Every row gives one point. Each copy is the shape, with its points in the same order, turned, moved and blurred by noise. Say if it was mirrored as well.

Shape (7 x 2):
[[-32 -10]
 [ 31  -2]
 [-27  46]
 [ 29   7]
 [ 58 -54]
 [-34  -7]
 [-31  47]]
Copy 1:
[[ -6  45]
 [ 20 -15]
 [-50  11]
 [ 11 -15]
 [ 79 -13]
 [ -9  44]
 [-53  16]]
Copy 1 is: mirrored
Copy 2, 7 rows:
[[-27 -36]
 [-30  24]
 [ 27 -22]
 [-22  26]
 [-87  44]
 [-19 -45]
 [ 29 -22]]
Copy 2 is: mirrored
Copy 3 (7 x 2):
[[-22 -21]
 [ 37   5]
 [-31  29]
 [ 29  14]
 [ 71 -28]
 [-28 -19]
 [-52  35]]
Copy 3 is: only turned
Copy 4 (7 x 2):
[[ 37  -5]
 [-27   0]
 [ 23  56]
 [-30  10]
 [-48 -55]
 [ 39   5]
 [ 20  62]]
Copy 4 is: mirrored

Shape, 6 rows:
[[ 75  -9 -11]
 [  0  -1  20]
 [ 31 -20 -48]
 [-38  71 -13]
 [ -8 -21  18]
 [ 47 -21  -5]]
Copy 1 (6 x 3):
[[ 62   8 -10]
 [-16  21  15]
 [ 22  -2 -52]
 [-45  95 -22]
 [-23   4  10]
 [ 33  -4  -8]]
Copy 1 is: only turned
Copy 2:
[[ 66 -14  37]
 [-11   3  13]
 [ 52 -24 -27]
 [-13  75 -33]
 [-19 -17  -1]
 [ 41 -26  17]]
Copy 2 is: only turned
Copy 3 (6 x 3):
[[ 53 -46  -1]
 [-10   5  11]
 [ 11 -56 -41]
 [-11  63 -53]
 [-27 -15  14]
 [ 24 -42   3]]
Copy 3 is: only turned
Copy 4:
[[ 83 -13 -13]
 [  9   2  17]
 [ 55  38 -32]
 [-54  -9 -49]
 [ 11  18  25]
 [ 67  10  -4]]
Copy 4 is: mirrored

Shape, 7 rows:
[[ -6  13 -90]
 [ 44   6  23]
 [  9 -47   7]
 [ -9  20  31]
 [ -5  -6   9]
 [ -4  46 -70]
 [  8 -56  29]]
Copy 1 (7 x 3):
[[-22   6 -85]
 [ 46  13  21]
 [ 16 -45   4]
 [ -7  13  40]
 [ -5 -11  16]
 [-37  38 -56]
 [ 34 -50  30]]
Copy 1 is: only turned
Copy 2, 7 rows:
[[ 33  16 -90]
 [ 33  -7  32]
 [-17 -32   3]
 [ -4  39  25]
 [ -9   8   4]
 [ 46  44 -65]
 [-31 -38  23]]
Copy 2 is: only turned

Shape:
[[-36 -18 -27  -9]
 [-13 -10 -21 -22]
 [ 45 -13 -33 -14]
 [-16  20   6   3]
 [  9  19  33 -26]
 [-26  33  76  66]
 [-21 -18 -17 -28]
 [  5 -27  16 -24]
 [-36  -4 -26  83]]
Copy 1, 9 rows:
[[-13   8 -61 -14]
 [  7  -7 -44 -30]
 [ 54 -22 -22  15]
 [-23 -17 -11 -16]
 [  8  -5  25 -38]
 [-73  20  65   8]
 [  8   2 -43 -13]
 [ 29  29 -15 -23]
 [-73   0 -30  50]]
Copy 1 is: mirrored
Copy 2, 9 rows:
[[-27 -15 -19 -24]
 [ -7  -5  -3 -31]
 [ 48  14 -15 -26]
 [-17   8  18   9]
 [  8   7  54  -6]
 [-24 -17  53  95]
 [-13 -15  -1 -36]
 [ 16 -29  22 -22]
 [-29  -9 -53  63]]
Copy 2 is: only turned
Copy 3:
[[ -9  47  11 -11]
 [  4  22 -14 -24]
 [ 56  -8 -26 -26]
 [-22  -4 -23   9]
 [-27 -24 -30 -24]
 [-59 -56  10  66]
 [ -4  27 -11 -37]
 [  2 -21   4 -38]
 [ 13  25  30  76]]
Copy 3 is: mirrored

Shape (12 x 6):
[[ 61 -12 -45  14   6  45]
 [  1 -26  39  19   8   8]
 [ 38   0  27 -27  12 -36]
 [ 13  22  30  72  28  48]
 [-69 -20  18 -49   4 -40]
 [-86   6   3  50 -17   0]
 [ 21 -50  10  -1  32  38]
 [-68 -16  -3  20  13 -20]
 [-58 -37  24 -44 -12   8]
 [  1 -57   9  49 -22  -5]
 [-18  -4 -19  69  16 -50]
 [ 30 -11  51  12  28  14]]
Copy 1:
[[  9  48 -48  56   5  18]
 [ 18 -17  36  21   7   0]
 [-48  28  36  10   0  23]
 [ 39  18  23  79  32 -42]
 [-38 -53  22 -56  14 -19]
 [ 23 -47   4  12  -6 -95]
 [ 20  -3  -6  28  35  35]
 [ -8 -51   8   1  15 -50]
 [  6 -34   8 -51  14 -16]
 [ 30 -44  10  42 -22  -2]
 [-36 -42   6  67 -14 -53]
 [ 12  16  47  38  23  19]]
Copy 1 is: mirrored
Copy 2, 12 rows:
[[ 31 -36 -22 -10  -7  63]
 [ 19   3  46  30   0   0]
 [ 24   2  11 -16  36 -32]
 [ 14  47  41  42  -4  76]
 [-52 -31  40  25   8 -70]
 [-60  15  28  78 -53  -5]
 [ 26 -45  43  23  20  30]
 [-51  -5  24  74 -13 -26]
 [-34 -48  64  23 -14 -36]
 [ 41 -12  15  59 -38 -13]
 [  0  34 -30  81  -8 -16]
 [ 26   9  49   9  28  16]]
Copy 2 is: only turned

Shape, 12 rows:
[[ -7  39   0  -5 -23  -4  11  -7]
 [-18  20 -11  40  31  -8  16  14]
 [  0  -1   9  14 -19  65 -91 -13]
 [ -9 -17   4  -9  26 -25  11  12]
 [ 19  -7  -3  43   1 -14  15  -9]
 [ 24  24  20  12  -2  10  14  -8]
 [-16 -17 -11  -3 -29  85  10   2]
 [ -9  -8 -12   0  57 -23  21 -14]
 [  8  -2  -4 -15   2   9  19  46]
 [ -8   1  77  -8 -22 -20 -37  10]
 [ 12   5  76 -14 -22   2  -2  -8]
 [-11  16   6 -14 -24 -12   8 -15]]
Copy 1:
[[-27  13  -7 -30  -4 -18  19  -4]
 [  2  17 -17  -7  58 -28  16  20]
 [-39  46 -63  45  -3  49 -27 -12]
 [ 32  -9  13  -7  33   1 -10  12]
 [ 28  -4 -18  24  15 -29  25  13]
 [ 15  21 -30 -15  -7  -9  31  -6]
 [-34 -15 -50   2  19  65  39 -20]
 [ 42 -12  -6 -16  56 -19 -13  -7]
 [  6 -14 -16 -32  15  22   8  37]
 [ 10  56  44  19 -26  22  -8  18]
 [ 22  46  16  -4 -33  29  21 -11]
 [ -8   3  10 -12  -8  -6  11  -6]]
Copy 1 is: only turned
Copy 2, 12 rows:
[[-30  22   9 -16  -1 -21   0   0]
 [-23 -17  10  21  51 -26  -1 -16]
 [-55  12   4  12 -13  68 -80 -43]
 [  9 -33  -3   0   9  -6  18 -28]
 [ -3  14  15  45  16 -10  10 -27]
 [-22  25  23   7  15  16  15  -5]
 [-95 -12 -12  30 -33  28   2 -11]
 [  5 -22 -27   3  44  -8  29 -39]
 [-17 -36   5  10  -6   7  15  21]
 [  2  -8  68 -35 -25  24 -18 -42]
 [-14  13  59 -28 -22  35  19 -31]
 [-19  15   5 -18 -17 -16   6 -19]]
Copy 2 is: only turned
Copy 3:
[[ -3  48   0   7 -26  24  -1  20]
 [ 11  16  38  20  -3  -3  25 -15]
 [ 13 -22 -37  13  23  44 -85  -5]
 [ -3  -2   9 -25   6 -15  28  -4]
 [ 11 -16  16  11 -43  -8  14  10]
 [ 33  14   3  -2 -46  22  -3  -3]
 [-28   6 -45  21 -20  33 -15 -48]
 [ 34   3  -3 -10  15 -40  42  -9]
 [-16  27  25 -25 -21   2   8 -35]
 [  3  -3  17 -50   9  71   1  50]
 [ 21   3  -4 -41 -26  58   4  32]
 [ -5  29  -9  -7 -23   0   8  35]]
Copy 3 is: mirrored

Shape:
[[ 27  17  17  15 -42 -20  15  47 -20]
 [ -7  19 -11   6  84  -8  -7 -19  19]
 [-29  14 -30 -33  34  11 -16  -6 -39]
 [-73  26 -46  16 -28  43 -15  48  14]
 [  3 -35 -44  -6 -61 -39 -36  21  16]
 [-11 -23  41 -19  74  -3 -42 -11  -9]
 [-25  19  -2 -43  85  41  -6 -22  49]
 [  4 -38   5  11 -19  -8  41  24 -27]
 [ 58 -47   4  37  -6 -14 -10   6 -21]
 [-42  -5   7  -8  54 -24 -16 -34  10]
 [ 27 -24   1   2 -24 -16   4   9   3]
 [-36  30 -20   6 -32  36 -13 -20  17]]
Copy 1, 12 rows:
[[ 59  13  -4  47  -1  -7  19  50 -31]
 [-27  10 -45 -18  68   6 -42   8 -16]
 [-12  20   6 -53  16 -17 -14  10 -31]
 [-29  -2  -1 -22 -21 -43  18  85  40]
 [ 39  31 -12   7 -63  26 -22  36  24]
 [ -9 -24  24 -22  60  35 -59  -8 -21]
 [-59  33  -1 -38  95  19 -20   2  23]
 [ 10  -8  -9  27 -18  36  27  37 -46]
 [ 60 -35 -40  22  -2  50  -1   5 -29]
 [-43   9  -4  -4  29  11 -61  -3 -18]
 [ 32  11 -14  33  -5  36   5  13 -10]
 [-26  10  -1   6  -8 -42  18   7  38]]
Copy 1 is: mirrored
Copy 2, 12 rows:
[[ 36 -18  27   8 -14 -34   4  27 -36]
 [ 15  52  59 -12  25   4 -20 -72  41]
 [-30  40  40 -40   0  33 -17 -32 -11]
 [ 21  47 -18   2 -85  41 -31 -10  -1]
 [ 27  -8 -64 -26   7 -17 -31   6  -1]
 [-22  -1  76 -17  37  22 -50 -40  43]
 [ 14  65  66 -18  10  61  -6 -43  76]
 [  7 -43  17 -19 -22 -17  29 -14  -7]
 [ 32 -61  12   1  40 -15  -5 -41 -18]
 [-31  33  39  -8  14  -7 -28 -49  55]
 [ 28 -21   0  -8  15 -12   8  -7   8]
 [  1  46 -11  31 -26  40   1  -6   4]]
Copy 2 is: mirrored
Copy 3 (12 x 9):
[[  1  34  -1   5 -28 -49  -6  48 -17]
 [ 18  45 -34 -21  63   7 -34 -46  13]
 [-16  21 -43 -22  16  10   3 -43 -50]
 [-76  13 -41  25  13  39  38  30  -2]
 [-38 -44 -11 -24 -39 -22  -1  15  32]
 [  0  21  19 -26  42  10 -73 -54 -30]
 [ 23  42 -17 -35  72  77 -15 -43   1]
 [ 20 -13   2  31   4 -38  -8  23 -30]
 [ 33  -9  -8  24 -27 -41 -64   8   0]
 [-12  20   0 -16  56  -5 -17 -64   5]
 [ 19  -4   6  -4 -19 -23 -15  10   4]
 [-30  32 -13  20 -17  35  36 -22  11]]
Copy 3 is: only turned

Shape (15 x 11):
[[ 51  35  31  35 -52 -17 -12  28 -55 -44  18]
 [-13  16 -16  -6 -20 -20  41  -9  38  21   4]
 [-32  -3 -45  66  79   6 -15  20  15  11  18]
 [ 76  20   6  16 -27 -36 -25 -35 -54 -60 -34]
 [-17 -42 -35  61  40  63 -19 -12  25  13  48]
 [  3  18  29 -23 -38 -39 -46  -1 -35 -50   2]
 [ 38   7 -28 -55 -47   1 -40  40 -24 -31   4]
 [-11 -10 -49 -40 -14  24   9  10 -70  18  35]
 [ 45  10  31 -12  20 -37  28 -37  38  39  49]
 [ -8 -15 -26 -39   7  10 -12  39 -64 -22  31]
 [ 20  71   4  13 -14   5 -50 -24 -32 -28  11]
 [-36  -4 -70  48  45  40   0  15  17  28  31]
 [ 43  12 -40 -35 -11  -7 -23  38 -46   8  37]
 [ 29  17  13 -20  12  43  -9  31 -44 -13 -15]
 [ -4   9 -46  37  68  39  31  -8  32 -32  63]]
Copy 1 (15 x 11):
[[ -5  86 -25  62   7 -19  22  36  33  16  52]
 [-19   0  16  19 -34 -41 -27 -17  14  12 -35]
 [-58 -80   3  16  25  39  -4  -9  32  -9  14]
 [ 47  40 -56  58  -7 -33  31  34  11 -28  56]
 [-15 -46  30  16  -9  95   9   2  29  -8 -20]
 [  3  39 -31  43  -8 -34  19  50 -54  26  48]
 [ 18  63 -46  13  -6   5 -38   9 -37  35  31]
 [-38  51   7  23 -10  33 -13 -69 -41   2  19]
 [  4  -8  44 -14 -87 -42   0 -13  28  27  48]
 [-37  43  -8   2  24  39   3 -27 -48  -1  26]
 [ 10  14 -30  81   0  -1  52   5   1  45  29]
 [-51 -55  10  18  -3  66 -18 -43  26  -2 -23]
 [-15  51 -37  14 -13  20 -25 -39 -22  40  64]
 [ 32  53 -17  14  44  10  24 -31  -5  21  25]
 [-46 -39 -13 -26 -31  44  33 -21  50   4 -15]]
Copy 1 is: mirrored
Copy 2 (15 x 11):
[[ 61  38  17 -64  10 -82 -12  55 -38 -32  29]
 [-13  45  -5   4 -20  -1 -14 -30   4  10  28]
 [  1 -38 -11  31  19  43 -88  42  16 -25  24]
 [ 40  59 -15 -48  43 -67  12  63  15 -29 -29]
 [ 37 -57  38  37  31  55 -36 -13   8 -19 -18]
 [ 11  -1 -10 -82 -13 -59  22  42  10 -25  20]
 [ 51  -2 -15 -16 -60 -74  34  32  24 -28  14]
 [ 35 -18 -33  11 -73   2  11  10 -28 -43 -19]
 [ 34  27 -66 -14  20  14  -4 -31  -9  46  36]
 [ 30 -45 -26  -5 -45 -26  10  21 -25 -61  10]
 [ 47  32   3 -61 -13   3  -4  72  20 -15   2]
 [ 21 -35  13  50 -20  49 -56  -3  14 -29   7]
 [ 69 -11 -49   6 -60 -48   8  42   5 -18   3]
 [ 43   0  -7  15  -5 -16  39  73  -4 -42  34]
 [ 53 -14 -10  20  25  58 -51 -25  29 -55  32]]
Copy 2 is: only turned

Shape (15 x 12):
[[ 16   9 -27 -29 -16 -12   5  35 -17  74   2 -51]
 [ -1 -21 -15  17 -24  68 -16  -5   1 -30  20  -1]
 [-28 -33  19  -6 -24  11 -24 -10  -7 -13  35  46]
 [ 13  14 -50 -31 -10  -2 -17 -33  15 -25 -10   5]
 [-11  17  12  32  12  27 -36 -20 -15 -21  25  16]
 [-29 -15  19 -19  -1  10 -15 -10 -58 -35  40  19]
 [ 16 -11 -20  -1  18  19  21  -8  19   0 -34  -9]
 [-41   6 -18  -4  -2  -9  15 -10   9 -47  -7  -4]
 [  1 -11 -39  20 -14 -18  17 -58  20 -10 -13 -17]
 [-36 -18  14 -14   4  30 -30 -34  -6 -11 -18   3]
 [ 29  -1 -44  12  16  16   8  -1  38   4  -5  18]
 [ 36  31   9 -48 -15  26  25  24  29  78  51 -44]
 [ 29  18 -47   0  -2  23  47 -38   3  11 -32   6]
 [ 48   8  33 -37 -34 -18   7  29  -4  35  -2 -47]
 [ 44 -22 -12 -43  18 -20  21  -2   6  33   3 -67]]
Copy 1:
[[ 31 -41 -35   8 -38  -6 -23 -10 -37  31  -9  -5]
 [-19   8  21 -24 -16  60   2  22  24 -41  11 -32]
 [-18  41  16 -18 -29  22  15  22  24 -13  80  -6]
 [-10  25 -31 -61  -7 -10   5 -20  33  -8  -8 -20]
 [-10  60   6  -7  12  42 -15   0   6 -41  29  -9]
 [ -1  53  14 -17 -22  15  43   5 -29 -35  51 -14]
 [ -8  -2  16 -21  20  -7  -5  18  27   7 -25 -20]
 [-53  38  -8 -26  -5 -13  28   9  11  -8  -3   4]
 [-17  13 -47   0   5 -18  13  18  56 -20 -13 -12]
 [-25  51   6 -20  -4   7   0  32   5   0  24 -56]
 [ -3 -13  -4 -42  27   6 -20  -3  45  -1  -2  13]
 [ -4 -67  -3  31 -23  15 -39 -70 -16  32  26 -20]
 [ 11  -7 -24 -15  35   9  23 -13  47  21 -36 -13]
 [ 30 -19  15  30 -62 -24 -27 -33  -8  20 -12 -17]
 [ 12 -53 -12  13 -11 -59 -15 -14  -8  -5 -13 -31]]
Copy 1 is: mirrored
Copy 2 (15 x 12):
[[ 14  -3 -10   0  35 -11  12  14 -29  93   8 -22]
 [-15   4 -19  12 -36  32 -12  -7   7 -13  59 -34]
 [-48  -2 -43 -34 -44  -7 -31 -17  -2  -5  29   2]
 [  7  49 -54 -22 -14  11  18  18   7  -3 -11 -34]
 [-12  37  -7  -8   5  27 -37 -20   8 -25  30   9]
 [-33  20   4 -41 -56   1 -38 -17 -38  -3  13  -9]
 [ 20 -22 -28   0   6  32  23   0   9  -2 -17 -20]
 [-30  17  -9   3 -16   2  13  27   5 -22 -16 -18]
 [ -4  10 -54  10  35  -6  16  10 -16 -28 -12 -53]
 [-34  15  -8 -16 -17  34 -22 -32  17   1 -16 -30]
 [ 18  -9 -58   2   6  28  12  27  24  -1  21   6]
 [-13   1 -11 -25  40  21  72   9 -21  95  65  12]
 [ 24   6 -59  20   1  40  43  -1 -31  -2 -16 -19]
 [ 29  -4  16 -19  18 -44  37 -21  -5  72  30 -10]
 [ 35 -31  -2 -47  40  -1  37  18 -21  50   4 -52]]
Copy 2 is: only turned
Copy 3 (15 x 12):
[[ 43  11 -37 -38   5  32 -28   0 -23  69  -4   9]
 [-17 -18 -18   0 -49  16   3   1   0 -44  28 -25]
 [-55 -20  19 -17 -23  24   8  34 -14 -37  -7  16]
 [-24   4 -12 -49  -9 -44 -15 -24  -9 -15  10 -10]
 [-28   6  24  24 -33   6 -21 -13 -30 -40   7   7]
 [-18 -22  49 -15 -10  17  28  19 -49 -34  16  13]
 [ 11   4 -20   3   2 -30   3 -17  32  -3  -1  -4]
 [-10  21   7  -7  -8 -49  18  24 -24 -22  -4 -20]
 [-47  23 -16  -4 -16 -42  15 -23   4  25   7 -25]
 [-15 -28  33  -5 -29  -8   2  -8  -3 -21 -27 -20]
 [-14  15 -40  -9 -11 -30 -24 -11  33 -12  21  21]
 [ 33  53 -18 -60   1  76 -40   4  26  39   6  -4]
 [  4  32 -37 -24 -21 -36  25 -52  26   1   6  10]
 [ 19  22 -28 -31  52  56 -16 -12 -15  24 -18 -22]
 [ 18   4  -7 -29  45   6 -12 -12  17  68  18 -27]]
Copy 3 is: mirrored
Copy 4, 15 rows:
[[-13  78 -18 -48 -14  -8  36   4  -3  -6   3 -62]
 [-21 -31 -20   6  -6  56  -9  -2   7 -38   2  -3]
 [-54 -50 -17 -19 -15 -15 -35  16  10 -23  21  -3]
 [-43  35 -38  -3 -15  12 -20 -30  -5   1 -16  37]
 [-38 -31  -7  38  19   7 -11  -3   8   9  14  -8]
 [-48 -34 -34  26 -29 -17 -21  12 -22 -21  50 -17]
 [ 11   9 -10 -21 -23  19   9 -13 -21  17 -30  12]
 [-31 -11 -26  24 -51 -17  14 -15   5  -9 -19  25]
 [ -5  -3 -47 -16  -3 -15   9 -60   4  -2 -32  24]
 [-31 -28 -17  12 -34   6 -42 -20  -6   9 -15 -24]
 [-15  10 -14 -30   9  28  17   3  -4  19 -26  34]
 [-14  63  11 -72 -23  34  38 -10  37  19  58 -44]
 [-13  19   0 -29  -4  22  29 -54 -44   7 -20  25]
 [ 27  69  11 -41 -25 -20  -6  -1  14 -16  37 -34]
 [ 34  62 -52 -47 -33  -2  14 -13  -5  24  20 -24]]
Copy 4 is: mirrored
